Each row is a point. A path goes straight from each point to the next, and from the last back to the first. The post is the endless flat space through its rows: a point in 2 columns, a line in 3, a plane in 4, and so on, so that a path can go around it. How many times does the path go around the post? Going back the other way cancels.
In the rows, zero is written as 128.

Post (2 x 3):
[[138 116 137]
 [106 163 147]]
Path (21 x 3):
[[145  96 175]
 [ 69 150 153]
 [ 98 145 118]
 [112 129 126]
 [104 133 157]
 [106 139 177]
 [139 164 158]
 [162 138 109]
 [114 159 129]
 [ 95 166 122]
 [ 93 216 120]
 [142 150 141]
 [124 138 184]
 [ 84 144 179]
 [ 65 157 148]
 [ 84 165 114]
 [ 87 130 158]
 [105 117 179]
 [158 107 146]
 [112 175 143]
 [141 151 162]]
Times around: 0

Post (10 x 11):
[[154 138 104 149 154 162 130 148  74 138 129]
 [129 101  87 159 135 123 142 150  60 130 179]
 [114 112  83 139 143 153 134 131  91 163 135]
 [138 147 173 102 121 110 139 148 155 146 115]
 [111 114  97 168 169 125 136 138 109 133 127]
 [168 131 152  84 137 127 141 103 125 126 110]
 [142 117 168 115 122 143 112 115 155 134 102]
 [ 81 118 133  90 180 150  89 142 176 133 120]
 [122 136 180 103 117 128 135 130 128 112  79]
 [116 130  53 155 140 151 135 146 100 118 164]]
Path, 23 rows:
[[120 106  96 109 123 139 138 133  56  80 111]
 [122 133 112 104 128 147 149 151 161 148 133]
 [149 128 182  97 140 153 108 114 131 117 115]
 [ 78 133 114 104 188 152  84 161 117 105 144]
 [123  84  85 118 153 135 114 116 102 149 155]
 [139  78 176 144 197 135 129 133  81 123  53]
 [105  95  48 175 194 178 136 116  97 168 136]
 [133 134  93 167 187 138 132 118  82 142 121]
 [135 132 127 111 134 133  96 148 103 138 118]
 [128 139 170 118  91  63 172 159 145  53 123]
 [104 139  98  94 171 169 135 134 132 112  81]
 [114 148 153 176 159  74 122 192 181 157  89]
 [173 177 145 105 148  68 163 122 146  66 146]
 [133 130 108 108 131 217 110  78 108 101 135]
 [168 111 122  96 128 149  96  93  79 160 134]
 [124 137  95 129 199 127 108 196 143 161 142]
 [151 106  53 134 169 176 137 131 110 158 162]
 [140 107 135 122 142 103 169 112  75 178 169]
 [116 132 176  93  90 108 127 124 126 130 120]
 [165 144 162 105 109 111 113 148 142 118 112]
 [177 110 146 104 147  97 137  75 120  71 143]
 [ 70 118 121 165  80 161 128 170 101 141 141]
 [165  84  64 122 132 207 129  75  58 123 128]]
Times around: 2

Post, 17 rows:
[[165 120 128  98 134 157 106 131 164 107 172 102  93 157 149 133 106  81]
 [125 104 164 105  73 152 128  82 171 106 122 122 137 114 141 113 167 123]
 [137 106  92 125 119 144 139 109 160 139  83 127  83 107 106 132 146 145]
 [132 111 155 115 143 150  90 142 133 114 112 107 126 111 144 148 115 126]
 [100 120  96 188 122 104 103 144  66 141 137  89 135 108  61 156 124 106]
 [140 181 127 119 120  97 162 118 124 180  86 147 138 116 114 157 144 146]
 [119 142 125 149 103 141 118 206  82 157 164  84  96 139 119 204 108  72]
 [129 166 139 140 100 149 147 127 147 165 136  83 147 148 162  82  72 101]
 [148 143 111 115 104 118 100 128 108 167  96 151 134 116 179 136 163 126]
 [109 153 122 117 156 131 113 115 141 165  96  76  95 169 135 124 118 126]
 [123  85 102 127 128 141 135 102 133 150 118 156 124 149 103  62 137 175]
 [138 148 119 128 149 180 161 112 145 126  94 158 173 113 147 106 149  98]
 [173  88 115 123 143  85 154 177  90 137 128 100 109 137 195 132 134  92]
 [165 126 142 138 114 124 131 141  95 124  71 141 152 148 163 103 134 113]
 [147 127 144 102 158 157  98 140 142 158  73 129 125  96 122 112 171  96]
 [187  87 124 117 143 163 132 111 113 111 120  84  99 138 135 129 159 126]
 [130 159 132 152 108 110 151 154 127 132 171 131  80 138 145 127 135 128]]
Path:
[[166 145 134  76 154 197 133 118 202 179  64  91 126 108 202 164 137 123]
 [159  74 100 182 189 120 158  92 121 168 129  91 135 138 147  20 136 127]
 [149 126 216 129 112  99 155 181 116 115  82  83 102 107 155 127 100 111]
 [179 152 135 118 118 103 116 167  81 115 155 141 174 123 144  87 135  92]
 [144 130 162  95 119 167  82 132 137 117  75 111 102 161 154 147 158 156]
 [138 128 129 157 148  88 196 133 164 178 139  87 100 104  97 135 100 139]
 [ 88  89 143 164 141 119 117  82  72 122 150 119 127 155 125 119 163 165]
 [137 132 148 112 126  97 167 109 123 119 115 146 132 137 137 116 147 155]
 [114 142 143  87 105  39 141 117 153 148  70  79 147 101 100 151 130 114]
 [146 117 131 111 155 190  98 156 167 118 152 140  69 141 155 154 181 105]
 [143 132 134 143 139  69 178 149 125 197  88 131 163  85 125 113 101  87]
 [136 115 151  94 106 181 113 129 153 153 146 126  80 139 133 165 144 126]
 [156 148 141 139  94 112 142 112 150 159  92 157 125 147 148 127 113 187]
 [ 90 191 165 113  73 151 141 111 199 157  82 125 157 146 137  68 142 126]
 [171 143 135 100  90 157 102  86 117 109  84  93 150  83 212 131 201 124]
 [152 131  96 138 128 135 115 170 113 156  77 125 150 150 128 138 118  69]
 [143 154 192  98 173 157 129 168 141 129 105 152  95 157 159 185 169  97]
 [135 106 116 148  97 122 119  56  78  72 158 142 194 170 110 118 112 139]
 [109 151 106 142 124 124 173 117 137 100 160 131 123 110 123 138 151 124]
 [141 140  90 102 121 152 143 116 153 173 143  79 131 137 155 137 121  99]
 [118 166 163 116 180 193 144 149 157 190  55 156 111 156 120  98 140 178]
 [132 100 143 156 193 116 130 124 148  63 179  42  63 101 146 126  91  86]
 [165 122  87 147 140 141 133 189  62 155 145  88 137  66 125 169 154  17]
 [184 100 100 102 101 178 165 122 153 161  54  95 136 107 152 101 142 112]]
Times around: 4
